Each row of a before or after table is a point. One or more steps were done to the points. Then noise was added and the rows were shuffled. The steps act on columns, c1 being the first. What was done? A step turns or swaps two columns, mirrors them in a line or flattens them onto one, adds a multiple of one to another, or multiplies or shifts one. Angles are multiples of 10 degrees, from the lower column toward the higher: turns from -170 to 170, lines from 10 to 170 but not 90. Use the fewest steps. Two steps may share a column if one is a turn and the other turns, adds or multiplies; they go together, in the order done. Otherwise the lowest column goes first.
(in the rows, 128 means zero)

Before:
[[183 182  80]
 [205 123  65]
 [ 91  96 150]
 [ 81 116 140]
 [185 163 136]
 [153 122 159]
 [101  68 175]
 [103  99 103]
 [128 124 175]
 [180 154  61]
 [ 88 183  97]]
After:
[[157 203 127]
 [138  61 129]
 [110  79 133]
 [ 68 153 131]
 [196 161 127]
 [163 175 129]
 [153 135 126]
 [ 94  95 128]
 [119  93 131]
 [129 126 127]
 [160 193 127]]
Steps: turn c1 and c2 by 30 degrees; multiply c3 by 0

Before:
[[ 67 132 156 177  27 151 117 166 141]
 [ 83 141  95 108 128 138 113 137 206]
 [ 58  51 121 183  84 154 166 115 133]
 [129  51 172 198  92 161 101  86 166]
 [137  85  86 184 113 160 126 163 158]
 [166 166  75  98  89 113 155 108 183]
 [122  99 184 110 105 192 182 133 105]
 [129  53  60 183 126 209 163  43 134]]
After, 8 rows:
[[163  82 151 183 113 161 125 161 159]
 [193  54 151 182 125 209 166  43 133]
 [ 78  98 102 108 104 195 185 133 106]
 [ 85  51 113 196  93 161 100  87 165]
 [165 167 184  98  90 113 156 106 182]
 [123 132  60 179  26 150 115 166 142]
 [176 140  96 107 130 138 112 136 204]
 [158  52  67 181  84 153 164 116 133]]
Steps: turn c1 and c3 by 110 degrees

Before:
[[122 128 112 152 106  72 158 171 135  95 109 148 150 141]
 [122 150 136 125 163  55 122 189 117 149 131 149 155 143]
 [130 156 157 167 131  64 131 120 174 140  98 127 144  97]
 [109 149 124 163 108 227 114 115  91 160  99 115  97 150]
 [ 88 117 138 106  70 153 140 122  85 190 112 149 121 158]
 [111 153 120 103 101 223 129 103 123 157 104 134 168 147]
 [136 116 162 148 122 222 139  78  84 149 101 168 138 142]
 [145 112  83 114 109 165 101  95  94 165 102 142 120 141]
 [129 120 102 198 135  31 141 184 165 173 144 144 185 133]
 [124 153 145 137  82 193  88  87 112 148 105 164 129 196]]
After (10 x 14):
[[128 157 187 165 132  82 123  83 176 117  97 127 143  96]
 [110 152 149 102 100 215 110 169 121 105 103 146 166 146]
 [146 113 114 114 108 176  83 125  94 116 103 168 121 143]
 [128 121 132 198 137  20 108 106 166  85 146 176 185 134]
 [134 116 192 148 122 229 123 148  85 104 101 247 138 141]
 [125 155 175 137  81 205  82 139 112 138 106 234 129 198]
 [122 129 142 154 107  57 172 124 135 136 108 190 149 140]
 [ 88 117 169 104  70 152  94 141  86  73 111 190 122 158]
 [124 150 167 124 162  32 111 127 119 116 132 192 153 145]
 [110 149 155 163 106 210  95 180  92 114  97  88  98 149]]
Steps: shift c3 by 30; turn c6 and c8 by 40 degrees; mirror c7 and c10 in the line at 160 degrees; multiply c12 by 3

Before, 10 rows:
[[132 185 120 135  98  76 149 149 115 121 128  66 119 139 156 111  92  78
  111 160 189 117 143 146  96 136 146 114 203  98 192 108]
 [ 97 135 106 114 174 122 101  80 190 164 119 141 175 142 123 191 114 115
  119 120 117 156 148 147 114 128  84  93  94  93 116 146]
 [111 100  90 170 132  49 160 101 149 147  87 153 120 126 127  80 139 153
  138 148  62 100 118 154 117 165 136 175 121 146  99 145]
 [ 71  83 128 182 148  68 103 139 130 116 103 130 123 155 155  74 179 172
   87 172  37 103 117 141 134 106 123 174  81 156  86 171]
 [150 179 138 102 145 126 142 139 110 131 160  86 122 130 131  70  86  65
  146 157 156 123 165 169 150 136 143 137 160 106 166  63]
 [ 64  79  81 150  84 106 128 149 134 110  81 131 140 151 150  59 158 117
   97 173   7 134 103 136 110 127 126 162  61 168  39 146]
 [ 82 164 133 114 134  88 100  55 185 184 167 145 121 112  85 167  95 169
  119 148 133 176 156 131  80 129 135 101 108 109 111 138]
 [139 164 121  83 133  95 108 179 108 119 100  88 135 150  96  99  62 108
  147 149 143 133 143 139 122 120 160  99 210 145 166  92]
 [128 153 178 126 112 132 137 137  80 160 103  87 126 166 106 108  91 116
  147 138 174 143 145 147  98 153 132  94 172 127 147 101]
 [105 160 143 118 126 112 113  85 157 144 133 114 151 112  74 180  74 134
  139 129 124 113 137 102 134 141 128 114  54 119 112 153]]
After (10 x 32):
[[ 62  80  81 150  83 107 131 149 134 109  82 126 142 150 151 157  58 115
   99 175 218 128 104 135 111 126 126  37  59 170  39  56]
 [132 183 119 135  96  77  84 148 113 119 130 176 120 138 156  92 110  80
  111 160  81 111 142 147  96 135 148 170 203 101 192 151]
 [110 101  93 167 131  49 166 100 149 146  86 144 120 127 128 139  79 153
  140 147 161 108 119 152 118 163 138  54 121 145  97  72]
 [ 71  83 127 181 144  67 116 140 129 116 104 106 123 155 156 176  71 173
   88 172 182 100 116 140 132 107 123  43  83 154  86  86]
 [108 159 142 118 126 113 110  83 157 143 133 119 149 112  76  75 180 134
  141 131 138 125 137 101 136 144 128 136  53 120 110 165]
 [ 97 134 107 114 173 124 126  80 189 164 117  98 175 141 121 115 190 115
  119 120 157 170 147 149 114 129  85 153  95  92 117 172]
 [ 82 167 135 114 133  85 130  55 186 184 167  95 121 112  85  97 168 169
  121 147 137 198 156 131  80 129 133 155 110 108 114 164]
 [148 178 138 104 145 127  99 138 111 131 161 159 122 131 131  84  72  65
  147 158  99 121 167 172 151 138 144 134 160 106 163  68]
 [138 166 124  82 133  95  81 178 108 119 100 129 136 150  95  61 100 107
  148 149 131 119 143 137 121 120 160 162 210 145 167 124]
 [128 151 179 125 112 132  98 135  76 160 102 157 124 166 106  90 107 115
  146 142 104 142 147 148  98 154 131 180 172 126 148 154]]
Steps: mirror c7 and c12 in the line at 30 degrees; add -0.3 times c8 to c22; swap c16 and c17; turn c21 and c28 by 150 degrees; add 1 times c28 to c32
